Rows are points. Each copy is the shape, with its points in the same order, stretched, turned, moved and blurred by noise. Is it also mirrored, or only turned?

Shape (6 x 2)
[[-19  16]
 [ 56  24]
 [-19 -20]
 [-11  18]
 [ 22  21]
 [ 41  -1]]
Copy 1 (6 x 2)
[[-22  20]
 [-21 -50]
 [ 12  23]
 [-23  12]
 [-22 -19]
 [  1 -33]]
Copy 1 is: mirrored
Copy 2 (6 x 2)
[[ 28  -8]
 [ 22  60]
 [ -4 -15]
 [ 24   5]
 [ 24  27]
 [ -1  35]]
Copy 2 is: mirrored
Copy 3 (6 x 2)
[[ 25   1]
 [-36  45]
 [  8 -30]
 [ 20   6]
 [ -8  25]
 [-33  15]]
Copy 3 is: mirrored

Shape (9 x 4)
[[  8  -5   7   2]
 [  4 -10 -17   4]
 [ 36  -9  -2 -23]
 [ 48 -10  33 -13]
 [ -4  19   4  -5]
 [ 10   8   8   8]
 [-47  -7  11 -26]
 [ 12   0  11  -7]
 [-24  -1   1 -23]]
Copy 1 (9 x 4)
[[-13  -1  16   4]
 [-12  -5 -15  -8]
 [-18  41  11 -23]
 [-29  36  60 -14]
 [ 14   6  14   6]
 [  0  -4  24  -2]
 [-20  15 -15  43]
 [ -8  15  22   1]
 [ -8  18 -14  24]]
Copy 1 is: only turned
Copy 2 (9 x 4)
[[-12  -2   8   3]
 [ -1 -12  -3  15]
 [ -7 -17  29  16]
 [-19   4  40   2]
 [ 11   5   0  -8]
 [ -1  13   5   1]
 [-14 -26  -7 -27]
 [ -7  -4  13   1]
 [ -4 -21   0 -13]]
Copy 2 is: only turned
Copy 3 (9 x 4)
[[ 18   0  11   2]
 [  8 -13  -2  -3]
 [ -6  -2  18 -21]
 [ 25  11  47  -5]
 [ -4  12   3   7]
 [ 13   5  17  14]
 [ -5  26 -53 -30]
 [ 12   9  13  -2]
 [ -7  16 -32 -22]]
Copy 3 is: mirrored

Shape (11 x 8)
[[-19  25  10   0   8  -1   6  -7]
 [-10   7  -9 -14  -1  14  -3   1]
 [  3   9 -14  10  -1 -12   0   8]
 [ -9   8  12 -14  -8  -3 -12 -37]
 [-14  -4   2  11   6  16  -2 -27]
 [ -7   4  15  16 -20  21 -16 -19]
 [ 23  16 -15  -8   9   3   6   4]
 [ 26   6  -5  -6  -8   3  23  20]
 [-37  -4   4   6 -15   8 -30 -21]
 [ -9   0  13  -5  10   5 -28  -3]
 [ -2 -48   4  18  12   1  35  29]]
Copy 1 (11 x 8)
[[ 31  17   0  14 -18  -7  11 -24]
 [  7  -4  -4  -2 -17  14  -1 -23]
 [ 11  -8  19  -4  -5 -12  11 -16]
 [ 33  14 -14   0 -21  12 -18  13]
 [ 21  -2   3   5 -28  17  17   6]
 [ 25  26   4  -5 -15  18  11  14]
 [ 10  -6  23  10 -13   8 -11 -26]
 [-26   5  23   9  -2   9  -6 -33]
 [ 37   2 -21 -24 -14   4  23  15]
 [ 33 -13  -8  11   8  12   5  -4]
 [-60 -37  15  24   9  12  52  -5]]
Copy 1 is: only turned
Copy 2 (11 x 8)
[[  9  -9   8  -1  -3 -12 -21 -10]
 [ 13   2  -7 -10   4   6 -25   7]
 [  5 -12   1   6  -9  14   2   3]
 [-15   5   3 -29   1  -6 -11 -15]
 [  6  11  28 -18   2   7 -21  -6]
 [  9  28   2  -2  -3   3 -29 -25]
 [-10 -13   1   5   5  14  -6  13]
 [ -1  -6  -5  15  14   3  10  15]
 [ 21  22  -5 -26 -17  10 -33 -18]
 [  9  15  -4  -1 -24   1 -29   2]
 [ 29  10  33   7   1  -5  31  39]]
Copy 2 is: mirrored
Copy 3 (11 x 8)
[[-15 -24  -5 -12  13  -2  -8   9]
 [ -4   0 -12   2  10 -18  -7   0]
 [ 12 -10   5 -11  -7  -4   0  14]
 [-17 -33 -19  19   6   9  17 -12]
 [-19 -12   4  21   6   3  11  12]
 [-12 -18  -4  32 -17   3  -5  15]
 [  0  -5  19 -15   2 -19   0  -8]
 [  0  18  11 -32 -10   1  -9  -3]
 [  3 -20 -31  39   2  -3   0  16]
 [ 13 -21   0  28  15   1  -9   0]
 [ 12  44  16 -19   0  40  -2  22]]
Copy 3 is: only turned
